Each row of a before or after table is a point. One or more steps were done to the points. Then noise was added and the rows were shuffled. The steps act on columns, c1 being the first. Write out the steps. A step turns or swaps two columns, mirrors them in a line or flattens them onto one, adds a multiple of one to another, or multiplies or shifts one. Angles are multiples of 10 degrees, from the lower column toward the higher: turns from -170 to 170, lines from 10 to 170 but not 90. Use the fewest steps. Two steps may share a column if one is a turn and the other turns, adds or multiplies; they go together, in the order done. Otherwise the lowest column goes first.

Before (13 x 3)
[[ 0.09  0.95  0.19]
 [ 0.33 -0.09 -0.82]
 [ 0.10 -0.34 -0.71]
 [-0.01 -0.08  0.56]
 [ 0.38  0.35  0.60]
 [ 0.10  0.82  0.38]
 [ 0.21 -0.24  0.11]
 [ 0.48  0.22  0.33]
 [ 0.08 -0.08 -0.35]
 [ 0.32 -0.34 -0.69]
 [ 0.09  0.37  0.60]
 [ 0.21  0.01  0.03]
 [-0.01 -0.30  0.61]]
After (13 x 3)
[[-0.26 -0.40 -0.71]
 [ 0.94  0.04  0.22]
 [-0.14 -0.03  0.61]
 [-0.04 -0.31 -0.81]
 [ 0.26 -0.43  0.36]
 [ 0.43 -0.32  0.61]
 [-0.16 -0.22  0.15]
 [ 0.38  0.02  0.62]
 [ 0.06 -0.23  0.01]
 [ 0.79  0.08  0.36]
 [-0.08 -0.09 -0.34]
 [-0.36 -0.15 -0.71]
 [-0.32 -0.01  0.61]]
Steps: turn c1 and c2 by -80 degrees

Before (12 x 6)
[[ 0.26  0.80  0.28  0.30 -0.73  0.57]
 [ 0.24  0.27 -0.48 -0.24  0.31  0.21]
 [-0.79 -0.07  0.17 -0.46 -0.41 -0.33]
 [ 0.15  0.52  0.27 -0.25 -0.14 -0.08]
 [ 0.33  0.42  0.86  0.33 -0.45  0.89]
 [ 0.55  0.27 -0.77  0.47  0.29  0.56]
 [-0.30  0.16  0.17 -0.06 -0.08 -0.02]
 [ 0.08 -0.14 -0.10 -0.58  0.00 -0.46]
 [ 0.54 -0.54 -0.28 -0.20 -0.21  0.16]
 [ 0.01 -0.60  0.18  0.03 -0.31 -0.51]
 [-0.34 -0.31 -0.20 -0.35 -0.44 -0.76]
 [-0.44 -0.23 -0.20 -0.61 -0.41 -0.30]]
After (12 x 6)
[[ 0.23 -0.34 -0.17 -0.26  0.59  0.23]
 [ 0.36 -0.19  0.38  0.36 -0.90  0.88]
 [ 0.17 -0.07  0.13 -0.27 -0.29 -0.07]
 [-0.29 -0.38  0.09 -0.09 -0.16  0.01]
 [ 0.56 -0.39 -0.44  0.46  0.72  0.58]
 [ 0.29  0.20 -0.24  0.30 -0.74  0.57]
 [-0.33 -0.89 -0.45 -0.36 -0.15 -0.76]
 [ 0.00 -1.18 -0.07  0.02 -0.35 -0.53]
 [-0.79 -0.65 -0.18 -0.43 -0.44 -0.36]
 [ 0.07 -0.74 -0.10 -0.57  0.06 -0.47]
 [-0.43 -0.83 -0.40 -0.62 -0.24 -0.26]
 [ 0.54 -1.17 -0.33 -0.18  0.01  0.15]]
Steps: shift c2 by -0.60; turn c3 and c5 by -40 degrees

Before (8 x 11)
[[ 0.36 -0.17  0.47 -0.12 -0.11  0.02 -0.37  0.31 -1.07 -0.21 -0.04]
 [ 0.12 -0.69  0.29 -0.36  0.59 -0.11  0.19 -0.04  0.55 -0.09  0.14]
 [ 0.38 -0.50 -0.14  0.29  0.24 -0.09  0.12 -0.57 -0.24  0.16 -0.01]
 [ 0.29  0.09  0.66  0.79 -0.38  0.12 -0.40 -0.17  0.28 -0.27  0.28]
 [ 0.74  0.33  0.83  0.43 -0.11 -0.24  0.58 -0.37 -0.31  0.76  0.66]
 [ 0.15  0.24  0.70 -0.10  0.23  0.52 -0.32 -0.14 -0.44  0.01  0.37]
 [ 0.22  0.33 -0.29  1.09  0.07  0.17  0.36 -0.05  0.02  0.16 -0.07]
 [-0.76 -0.04  0.21  0.11 -0.06  0.07  0.18  0.35  0.07  0.58  0.66]]
After (8 x 11)
[[ 0.16 -0.01  0.04 -0.09 -0.20  0.30 -0.31  0.29  0.57 -0.10  0.10]
 [ 0.39 -0.51 -0.03  0.28  0.47 -0.67  0.12  0.39  0.16  0.20  0.20]
 [ 0.20  0.14 -0.04  1.08 -0.25 -0.17  0.36  0.19 -0.08  0.21  0.02]
 [ 0.29  0.36  0.06  0.80  0.24 -0.31 -0.38  0.05  0.04 -0.37 -0.40]
 [-0.74  0.03 -0.11  0.13 -0.12  1.20  0.16 -0.36  0.46  0.53 -0.49]
 [ 0.36 -0.03  0.06 -0.13  0.03 -0.52 -0.37 -0.36  0.67 -0.28  0.86]
 [ 0.13 -0.92  0.02 -0.34  0.15 -0.30  0.18 -0.03 -0.25 -0.16 -0.52]
 [ 0.72  0.30 -0.09  0.43  0.04 -1.34  0.56  0.41  0.73  0.59 -0.20]]
Steps: add -1.5 times c1 to c6; turn c2 and c5 by 50 degrees; turn c5 and c8 by 150 degrees; flatten c3 and c10 onto the line at 100 degrees; turn c9 and c11 by -130 degrees
